Rows are points. Any point is a mix of the corners, with weights that add up to 1. It lies inside the corners' shape when no weight is negative. Say inside or outside, and name the corners with a negative weight.
In the rows, zero is written as 128.

Corners:
(1): [138  15  77]
(2): [ 66 162 129]
(3): [104  82 167]
(4): [244 148 135]
Points:
[ 77 153 129] => inside
[168  73 104] => inside
[166  79 131] => outside (2)
[106  91 158] => inside
[100 108 132] => inside
[ 86  81 114] => outside (4)
[ 87 156 182] => outside (1)
[ 99 106 121] => inside

Corners:
(1): [158 206 151 214 191  77 193  95  27]
(2): [ 35  80 149 111 104 194  58 148 152]
(3): [141 177 178 129 193 136 140  13  73]
(4): [104  19 173 103  93 112 105 151 192]
(5): [147  50 127 112 118 235  82 135 153]
(6): [155 217 100 173 215 122 129  60 131]
(7): [ 93  25 133  61 180 134  48 193 119]
(8): [137 146 102  85  40 162 125 101 138]
(9): [123  70 131 115  61 156  19 109 138]
(10): [167 204 198 127 180 152  94 117 114]
Points:
[135 145 169 117 156 153  86 125 122] => inside
[147  99 149 130 163 131 103 119 136] => outside (2, 8)
[136 156 120 142 181 131 109  95 130] => inside
[110  85 137 108 128 168  81 136 131] => inside
[109 128 164 118 137 117 107  96  95] => outside (5, 6)
[155 142 161 138 170 146 105 112 111] => outside (2, 8)

Corners:
(1): [143 141 156 162  90 106 105 152 163 129 171 186 128 124 120 137 149  61]
(2): [136  90 106 208 178  46 113 185 158 128  70 111  69 199 186  64 172 165]
(3): [143  77 140 185 124 153 155  58  62  89 162  73 154 188 198 205 142 184]
(4): [ 59  79 152 103  54 176 146 201  63 135 104 202 234 140 180  46 101  73]
(5): [ 38  93 168 149 134 102 120 208 124 103 200  85 196 113 154 147 182 124]
(6): [168 166  42 150 201 161  89 179  64 182 126 143  82 121 143 112  49 146]
(7): [169 132 105 121 100 150 161 125 113 186  78 176 113  72 169 205  59 195]
(8): [ 49 182  88 204 113 169 103  96  83 169 118 166 174 155 198  71  91 175]
(9): [144  93  43  80  90 134 229 113 125 140 136 125 158 103  88 190 224 128]
(10): [ 87 209  72  81 178 122  98 133 163 179 121  78 152 181 213 202  70  94]
(11): [ 74 188 202  49  79 150 189 231 125  41  40 177 130 103 188 168 186 136]
(12): [178  84 152 180 145 191 136 127 139  62  87 153 213  64 101 137 106 136]
(13): [ 80  70  72 164  84 148 108 112  51 171 119  80 131 153 127 132  96  60]
(14): [134 153 110 131 107  78 122 161 132  49  82  98  98 168  89 126  63 197]
(15): [110 194  83 171 166  58 239 123  66 195 128  75 147  77  95 154  53 179]
(16): [ 97  83 187 145 171 186 114 110  64 110 143 177 185 142  97 166 151 142]
(17): [129 100  93 126 213  81 220  72 177  72 165  82  73  79  72  72  62 177]
(18): [134  76 176 136  97 107 132  78 137 114 141  66 135 139 116  58 159 134]
(19): [ 70 175 109 193 110 146 235 133 180 170 165  43 172 188  96 202 185 186]
Points:
[115 111 118 154 152 112 152 134 129 117 128 113 124 137 133 120 128 150] => inside
[133 117  96 146 136 132 147 135 106 135 124 120 131 136 141 142 130 146] => inside
[116 133 107 141 109 120 159 145 124 134 119 117 140 125 146 138 114 142] => outside (16)
[100 120 131 146 128 130 133 151 129 112 135 120 151 142 145 134 147 129] => outside (7, 15)

Corners:
(1): [137 104 193  79 130 142 170  80 158 118 105 120  31 121 162 165 147 143
 126 127]
(2): [ 78 131 162  65 179 199 126 157 114 141  85 217  77 144 148 150  90 129
 127  89]
(3): [ 89 109  90 102 109  70  65 215 117  78 107 179  92 158 129 130  55  88
 156 158]
(4): [163 180  81  69 132  92 239  70 202  79 249 158  24  84  93 116 107  61
 104  86]
(5): [ 94 189  57 193  63 107 190 163 110 154  84 192  77 184 120 141  96 171
 184 156]
(6): [136 113 133 142 136 166 156 175  74  88 124 228 140 134 139  38 140 161
 145 137]
(7): [145 170  55  88 168 211 161 199 176 137 126 161 140 148  88 175 111  93
 171 210]
(8): [139 128 121 181  81 106  78 204 210 152 216 162 134  86 103  54 112  83
 187 108]
(9): [157 153  92  97  94 194  92 186 150 166 129 149 114 174 144 111 120 158
 159 100]
(10): [133 125 123  73 149 119 129 129 116 169 166  96 151  62 161  69  69  63
 198  97]
(11): [103 125 161 182 178  93  91  72 126  88 174 185 131 195 121  91 131 200
 150  80]
(12): [ 79 183  86 104 187 156 108 181 110  98 137 116  53  86  79 174 112 151
 177  91]
(13): [119  91 178 110  48 134 131 119 156  74 114 124 170  77 169  45  67  72
 133  63]
(14): [168 180 160 168 127 190 149 157  95 201 106 126 147 109 129 113 168  87
  73  69]
(15): [ 58  66 121  52 220 178 151 100  95 124 118 155 167 154 173 119 199 184
  91 168]
(16): [ 60  84 123  81 200 178  92 154 189  81 137 118  86 165 149  47 106 117
 149 178]
(17): [ 66 107 137 109 103 134 182 138  88 118 191 155 127 117 160 128  55 116
 166 151]
(18): [125 160 213  87  61 139 101 103 182 148 178 199  68 144  90 115  67 192
 112 105]
(19): [111  60  54  90 122 171 115 147 116 180 180 155 130 194  62  83 197  92
 126 191]
(20): [169  80  67 122 164 165 135 150 114 188  95 136 107 179  84 167 115 189
  82 120]
(21): [154 143 140 129 142 191  93  71 120 159 185 186 120  50 130 129 136  69
  96 101]
Points:
[136 141 137 143 165 193 106 136 147 162 107 124 142  99 152 125 129 132
 147  85] => outside (3, 4, 6, 17, 18, 19)
[132 124 103 124 119 129 182 101  96 115 143 167 102 140  92 151 157 137
  87 141] => outside (2, 8, 9, 10, 16)
[113 120 121 104 130 142 118 150 138 117 132 155 108 140 132 113 106 123
 141 129] => inside
[116 127 128 117 137 169 143 135 135 133 144 154 114 118 134 102 113 110
 144 105] => outside (3, 15, 18)
[146 109 152 105 129 129 141 103 139 128 179 178 120 113 125 104 119 102
 111 109] => outside (5, 9, 12, 16)
